Each row is a point. Two turns around zero, p and q, are shown by what they do to some points. Where does a point land after both, in the order given? Backwards means that the second turn is done in reverse. Each puzzle has new turns, and all numbers are rounded.

Turn p:
[26  5 -9] -> [25 -5 12]
[-22 -38 -18] -> [ -7 -16 -44]
[-11  15  29] -> [-27   9  20]
[-25  12  -5] -> [-12  23 -11]
[ 34  23 -17] -> [38  9 21]
[ -2 -17  20] -> [-18 -19   2]
Turn q:
[ 17 -10  34] -> [12 18 33]
[  4 -33 -48] -> [-15 -56  -1]
[ 1 23  0] -> [ 12  11 -17]
[-10   0  17] -> [-8 17  6]
[-12  21  -2] -> [ -1  12 -21]
Where do these land?
p, then q: [ 40 -10  -6] -> [ 16 -11  37]
q, then p: [39 -3 21] -> [  4 -21  39]
q, then p: [-25 -10  -5] -> [-16  13 -18]
q, then p backwards: [-28  17 -11] -> [-32 -11  -8]
p, then q: [-26   5   0] -> [ -8   3 -25]

Turn p:
[  1  12 -29  22] -> [-32  20  -3  -5]
[-14 -17  -6 -15] -> [ -4 -26  -5  -2]
[-16 -19  16  27] -> [ -3  -8  38 -10]
[ 23 -17 -12 -12] -> [-6 -8 -9 30]
[ -7  -9  19 -17] -> [ 21 -18   1  -1]
[21 18 12  5] -> [14 26  0  8]
[ -8  34   0 -11] -> [ 10  16 -23 -21]
Turn q:
[ 26  16 -18 -36] -> [  6   9 -49  -8]
[-15  -8  -1   6] -> [-10  -9  12   0]
[-11 -12  15  19] -> [-3  2 29  2]
[-19 -26   9  17] -> [-14  -5  33  -9]
[ 22  16  29 -10] -> [11 36 -8 14]
[-15   8 -12   2] -> [ -5 -18  -3   8]
[ 13   6 -23   2] -> [ 16 -14 -15  -8]
Where do these land?
q, then p: [  8   4  -8 -10] -> [-11  -1 -10   4]
p, then q: [ 11 -18  -7 -10] -> [  5 -10  20  -8]
q, then p: [  7 -11 -17   5] -> [  5 -14  -9  14]
p, then q: [14 -5  5  4] -> [11  2 10  7]
q, then p: [-4 48 -4 19] -> [-25  20  33  24]
p, then q: [-36 -18  30  -8] -> [-12  37  -1 -32]

Turn p:
[ 12  20  -9 -13] -> [  0  10 -26   5]
[ -5  -9  17 -10] -> [ 13 -17   4   3]
[ -6  -9   6 -24] -> [  3 -24  -8   8]
[ 17  -6  10 -12] -> [12 -3 -3 20]
[ -2   2 -19  15] -> [-18  14   5  -7]
[ -1 -12  10  17] -> [ 5  2 22 -2]
[-15  15 -15  26] -> [-14  19   5 -28]
Turn q:
[  2  10 -12  12] -> [  3  -9  -7 -15]
[-48   6 -14   4] -> [ -8 -41 -20  21]
[  8 -10   2  -9] -> [ 5  8 11  5]
[ 6 -9 24 -6] -> [-6 23  2 12]
[  7  14 -10  -6] -> [ -5  -8   9 -14]
[  6 -12  -3  -1] -> [12  5  5  3]
[19  1 13  7] -> [ -1  22  -2 -11]
Where do these land?
p, then q backwards: [ 8 -7 13  9] -> [  7 -14  -5  -9]
q, then p: [  3  -3 -10 -15] -> [15 -4  9  4]
p, then q: [ -7   3 -15  22] -> [-25  -8   2   9]
p, then q: [ -8   0  18 -18] -> [22 10 11  0]
q, then p: [ 17 -22  -1 -21] -> [32 14  3  0]
q, then p: [-23  13 -14   7] -> [-21 -14  15   9]
p, then q: [10 17  9 16] -> [-15   3   9 -20]

Turn p:
[  9  48  -9  -4  -5 -11] -> [  9  23 -19  18 -36   2]
[ 10   9 -19   4  17   0] -> [ 18   3  -8  10  -1 -18]
[-11  28   8   0  20 -10] -> [  8  18 -32  -2  -2   6]
[  9 -25  19  -7   9  18] -> [ -3 -15  11   9  31  13]
[-20 -25  31 -10 -21 -16] -> [-21   2  19 -32   9  30]
[ 11  -5 -17  19   2   1] -> [  0   1   7   6   1 -27]
[ 10   9 -27  28   1  29] -> [ -9 -16  -9  25  -7 -38]
[-27 -16   8 -29 -18 -11] -> [  1 -13  12 -33  -8  29]
[  8 -23   5  -1  -5  -1] -> [-3 -4 21 -3 13  2]
Turn q:
[-14  12 -22 -20 -10 -17] -> [-10 -18   2 -24 -22 -11]
[-30 -27   0  38   3  -9] -> [ 11  18 -37  24 -28   6]
[ 30   6 -11   1   3   4] -> [  6  -9   5 -13  21  19]
[-22  20  22  -1  11   7] -> [ -6  29  19   4 -11 -13]
[ 40   1  13   0 -16  16] -> [16 -7  6 -1 44 -1]
[ 14   3  11 -12   1 -24] -> [-23   0  -8 -12  16  -6]
[-17 -16 -13  -6   8  24] -> [  8 -13  13  23 -20   8]
Where do these land?
q, then p backwards: [ 13  21  10 -14  -4  25] -> [ 18 -33  -4  -1   0 -10]
p, then q: [  0   1 -21   3  -1  21] -> [ -1  -7 -28   5   1   1]
q, then p backwards: [-26 -34 -12   8  -9   7] -> [  7  32 -20 -10   1  24]
p, then q: [-34  14 -18  -3  -5   6] -> [  2 -39  -9  -2  -6 -11]
p, then q: [27 -5 18 17 28  9] -> [ -5  30  -2  -7 -10  34]
q, then p: [ 26   7  35   6 -14 -27] -> [ 41  10 -31 -12  -1  -7]
p, then q: [  3  19 -15  -9  -2 -26] -> [ 11  -7   5 -25  19 -13]
q, then p: [ -8 -24   1  -7   6 -15] -> [ -8 -10   0 -19  -6 -19]

Turn p:
[-37  36 -11  -8  39  30  26  17] -> [-40 -14 -10 -26  52   1  -5 -32]
[-19 -26  19  -1   7 -14  20 -28] -> [ 22   2  43  -1  10 -17  -3  -9]
[  2  19  29 -17 -32 -32 -21  -3] -> [ -2 -36  11  16 -42  -6  23   6]
[ -1 -16 -35 -21   4  -3 -22 -13] -> [ 17  15 -23  17  15 -21  23   7]
[ 30 -20  -1 -27   9 -13 -43  35] -> [ 16   8 -31 -26 -23   5  43  31]
[-10  -1   9  36   1 -11   2  12] -> [ -7   0   5 -17 -16 -13 -31   3]
[  9   6   9   7   1 -18  21 -42] -> [ 20   1  23  20 -10  -1  -9 -35]
[ 13 -22 -17  39   2   0  28  18] -> [-10  46   5 -13  -6   3 -33   4]
[  9  18 -22   7   6  36 -30   6] -> [ -1  -9 -49   5  17  15 -11  10]
[  5   5  21 -16 -37  25  20  -1] -> [-17 -12  27  24   4  35   4  15]
Turn q:
[-46   4  33  20   1  16  20 -39] -> [  2  21 -18   0 -30 -39 -15 -49]
[ 18   2 -27  -1  15 -10   6 -13] -> [11  5  2  2 24 28 -6 -8]
[-29  -7  22  22  15  29 -15 -14] -> [  2  33   7  -5  -8 -43   2 -16]
[ 30  44 -23  15 -16 -20  -8  26] -> [  1 -15 -36 -29  24  28  21  28]
[ 31   0  -7 -40  -5 -22 -19  -5] -> [ 14 -33  22 -11  11  22 -23  22]
[-24 -21 -26  16 -24 -15  -8  30] -> [-53   4 -11  16  12  -1   2  20]
[ 48   4  -1   6   1 -36   1  15] -> [ 27 -19 -20  13  20  25  -1  35]
[  1 -21  10 -18  -8  38  11  -4] -> [ -1  13  30   4 -38   4   4  -4]
[-28  -5  19 -19  22  19  13   5] -> [ -1  -8  23  11 -15 -23  17 -28]
Where do these land?
q, then p: [-12  -7 -11  -9 -13 -23  12 -20] -> [ 21 -10 -15   8  14 -16 -10  16]
q, then p: [-25  -9 -22  20  13  18   0 -26] -> [  4 -35  -9  12   4 -10  -4 -34]
q, then p: [ 29 -16  -2  25  47 -25   1  39] -> [ -7  38  -8 -46  -7  17 -36 -29]
p, then q: [ 33 -18  16 -14   3 -26 -25 -15] -> [ 13  -1 -16   1 -29  41   0  22]
q, then p: [-38  13  24  30  -4  22 -34  16] -> [-29   2  15   3 -23 -38  33 -29]
p, then q backwards: [ 28   3  20  19 -27  12   9   2] -> [ 24 -23  -9 -17 -26   2  16 -11]
q, then p backwards: [  5 -26 -34 -31 -21  11   4 -18] -> [ 13   7  26  19 -20  15  42  10]
p, then q backwards: [  2  38 -20 -10 -17   1  23  -6] -> [-31 -17 -21   1   1  -9  32   7]
q, then p: [-22  23  27 -30  19  11  10  28] -> [ 14  27  53  10 -10  -4   5  -3]
